Rows are points. Examples show where two turns around zero, p and q, send a point. Write where each new point lands after one turn and then the other. Backwards means that the second turn is done in reverse. Each puzzle has new turns, and all numbers are rounded.

Turn p:
[ 29 -18  -1] -> [21 24 13]
[-8 -5 -2] -> [ 4 -9  0]
[-16  35 -21] -> [-19  -8 -39]
[14 -3 14] -> [-3 13 15]
[-19  -8  11] -> [ -4 -20  11]
Turn q:
[-7 -1 10] -> [ 1  0 12]
[-14  48   2] -> [50  4  3]
[  1 -20  -9] -> [-20   7  -5]
[-13   7   8] -> [10  5 13]
[ 31 -16  -2] -> [-22 -22 -17]
[  2 -18  -9] -> [-18   6  -6]
Where do these land?
q, then p: [-22 -20  11] -> [-28 -11   9]
p, then q: [  8  28 -27] -> [ 13  23 -29]
p, then q backwards: [-19   2   7] -> [15 -7 12]
p, then q: [ 26  -3 -13] -> [ 21 -12 -16]
p, then q backwards: [-15   8   7] -> [ 13 -11   6]
q, then p: [ 22 -14  14] -> [ 15 -22  12]

Turn p:
[-30  10 -17  -5 -11  36] -> [  0  13 -45   0   7  21]
[-17   5 -23  23  33  26] -> [-20   2 -38 -18  20 -24]
[-6 17 10 -3 24 -4] -> [-23   7  -2   8 -11 -17]
[ 16 -28  15 -17 -13 -17] -> [ 23 -18  27  20  -1   5]
[  4  -3  -6 -12 -22 -29] -> [ 10 -17  18  -4 -21  19]
[-8  9 19 27 12 -7] -> [  1  20   2 -10 -11 -29]
[ 42 -11   2 -13 -23  -6] -> [ 9 -9 40  4 17 24]
Turn q:
[-11 -17 -22  26 -14  -7] -> [ 24 -19 -12 -25  10   6]
[27 37 16 22 48 21] -> [-60  10 -33  20  17   7]
[-20 -13   9 -15   0 -13] -> [ 22  14   0   4 -16 -11]
[-15   5  -6 -11 -12  15] -> [ -3  -6  10 -10 -23   4]
[-12  -9  -7  -1 -42 -30] -> [ 37   8  26 -28   8  -1]
[ 16 -12  26 -13   0   9] -> [ 2  7 11 32 -1 12]
[ 15   9 -17  -8  21   5] -> [-22 -14  -4   8   5 -19]
Where do these land?
q, then p backwards: [-18 -26  32  12 -11  20] -> [-20   2   4 -22 -42   3]
p, then q: [-33  -5  -6   7  22 -11] -> [ 25 -12  14 -20  12 -18]
q, then p: [-34  29  11   1   2 -20] -> [-26   6   1   3 -26  33]
q, then p: [ 25  10 -11  -6 -31 -15] -> [ -6   9  10  34  -5 -26]
p, then q: [ 14  12 -14 -14   8  17] -> [ -3  -3 -24  -3 -22  -1]
q, then p: [ 35 -13  20  10   4 -26] -> [-28   7   3 -13  12 -37]
p, then q: [ 32  -5 -23  10   4  37] -> [-19   0 -33  23 -20 -27]
p, then q: [-22  -1  -8 -19   2  -1] -> [ 10 -23  -1 -15   1   7]

Turn p:
[  8   6 -11 -15 -24  14  -6   2  20 -11   8] -> [-10  18  17 -12 -21  -2   3  -9   2  19   7]
[  0 -18  10  -1   6   9   0  11 -12   5   5] -> [-13 -10  -7  -9  10   1   0  11   9  -8  10]
[-18  -2   6  16   8  -2   6 -13   0   0  -2] -> [  2  -7  -1   6   8  -3  11  -7  -4 -18 -15]
[  4  -3  10  -4  -1  -7   4   6  -8 -18   0] -> [ -3 -16   4  -4  -2  14 -10  -4   3   3  -1]
[ -5   2  16   5  10 -14   1 -14  -9  16   8] -> [ 15 -11 -11  -4  15  -3   9  12  -5  -3 -15]
[ -9  -5  -5  18   3 -22  -4  -2 -12   1   8] -> [ 21  -8 -13   3   0  13  10  -2   3 -15   0]
[  7  27  -9  -1 -16  16 -11   6   7  -5  -3] -> [  4   7  21   5 -23 -16  -3   0  -4  11  11]
[  7  -8  -3  14  16  -4   6 -18  -8   4  -2] -> [ 10  -5  -9  10  23  -4   5 -10   6  -2  -3]
[ -1  -3  -5 -16  -4   8  15   6  -6   8  -6] -> [-20   1 -10   9  -3  -1  -1   8  -1  11   1]
[ 11  12 -11  -8  -4  11   5  17  27  -5   0] -> [ -9  25  18   4 -15  -3 -14   2  11   9  -1]
[ -1 -10   7   9   0 -13  -5  -5  -1   7 -13] -> [  8  -3 -16  -6   5  -3  -7  -7  -6 -10  -4]
[ -3   2  -5 -18   6   5 -11   3   1  -3  -2] -> [ -6   8   8  -1   3   7  -3   6 -13   5  11]
Turn q:
[-15  13   6 -12  -8 -13   5  11 -11  -1 -17] -> [ 11 -15   7 -21  -1   7   1  -7  17   7  -9]
[-11  -7  -1  -3  -8  10  18 -10  -2  -6   3] -> [  1   9  -3   3  -4  10  -5  -9  -7  -2 -21]
[  2  -7  -4 -18   3   5   9  -1  11  17  11] -> [ -9  -9 -12  -1  11   6   0   8 -12 -18  -8]
[ -2   8 -11   1  11   5 -15  14 -18  15   7] -> [  1  -3   5  -3  14  -3 -22  21  11   2  10]
[ -9   2   4   2   7 -15  15   5   6  -3  -5] -> [  2 -11 -13  -9  -8  -3  -2 -15   1   5  -2]
[ 16  12  -1  16   0   0  -7   4  10  -7 -14] -> [12 -7  6 15 -3 -7 11 -3  0 10 17]
[ -2  -9  -2   6  15  11 -11 -22   3  11  12] -> [-17   8   6  11  -8  -9 -14  10 -13 -15   3]
[ 4 11 10  3 -1 -4  4  7  4  8 -2] -> [  8 -10  -3   2   3  -6   3  -5  10  -7   3]
[ -1 -22   4   9 -10  18  -7   1  14 -14   6] -> [ -3  21 -11  17 -15   9  14  11  -3   2  -4]
[  7  -5   0  -4   2  -9  -3   2 -12  -8 -16] -> [  8   4   8 -16  -2   5   4  -3  -3   7  11]
[ 6 -7 10 -5 -2 -9 18 11 -8 -2  0] -> [ 10   5 -14 -15   7   5   3 -12   3  -4   1]
[  1   2 -19   9 -10   1 -16   4  17   6  -9] -> [  3 -12   4  11  -4 -10  11  21  -7  14  -1]
[  7   6   8  17 -13 -11  -7 -21  -4  -1   9] -> [ -4  14  14   6   1 -26   8 -10   3  -2  -3]
[ -5   2  -5 -20  15  11  -4  -5 -11 -17  14] -> [-22   7   7   0   7  24 -14  -3   1   3   3]
Where do these land?
q, then p backwards: [ -6   1  -8 -11  -2   8 -10 -10  -3  -1  -2] -> [ -7   7   7 -11   6   4   3   5   5  -9   4]
p, then q: [ -9   2  -1  15  -1  -8  23  -3  -3 -26   0] -> [ 10  13   5  13 -28   1   8  -3 -16  -4  -7]
q, then p: [  6   5   2 -12   6 -28  -8   5  -4  -2  -4] -> [-11   8  -5  -8  11  16  10  12  -5  10 -12]
p, then q: [  4   2   1 -15   5   0  10  -7  -5   5  -5] -> [  7  -5  -1  -5  -3  -7 -15  10  -1  -1   2]
q, then p: [ 8  1  0 43  7  5 -7 -5 -3  6 -6] -> [ 39  -5  -7 -12 -14   1  -2   0  14   4  -1]
p, then q: [ 9  1 -7 -5  3 -1 -1 10  1  7 16] -> [  1 -12 -11  11   9   2   4   5   6  -4   1]
q, then p: [ -9   2   1   5 -48   9  18  -2  11  -4   6] -> [ -2   1 -12  30   2 -22 -29 -20   0  -1 -15]
p, then q: [  9  -5  -1 -15   2  -1  -1  -5   8   2  -5] -> [ -3 -10  10  -2   3  -2 -11   7   4  -6   1]
p, then q: [-32   2  -1 -11   7  -5  -4   1  -2   5  -8] -> [ 16  14   4  -3   2  13 -17  -5  10  16  -2]
p, then q: [ -2   5   6 -11   4  11  -4   6  -6  -1  -5] -> [-2  6 -6 -9 -2 -1 -6  6 14 -1  0]
p, then q: [ 7  6  2 22  9  4 -5 -3 13 -2 -3] -> [ -8  -1   6   1  -6  -6  14 -15   1   0  17]
q, then p: [  8 -10  10  -1   3   8  -6   0  -2   6  19] -> [ 5  0 19 11 -9 11  1  1  1 -7  0]
p, then q: [  7 -14  -3  -3   6  -3  -5  14  -5   6  -2] -> [-14  -3  -4  10   6   5  -4  11   3   8   3]
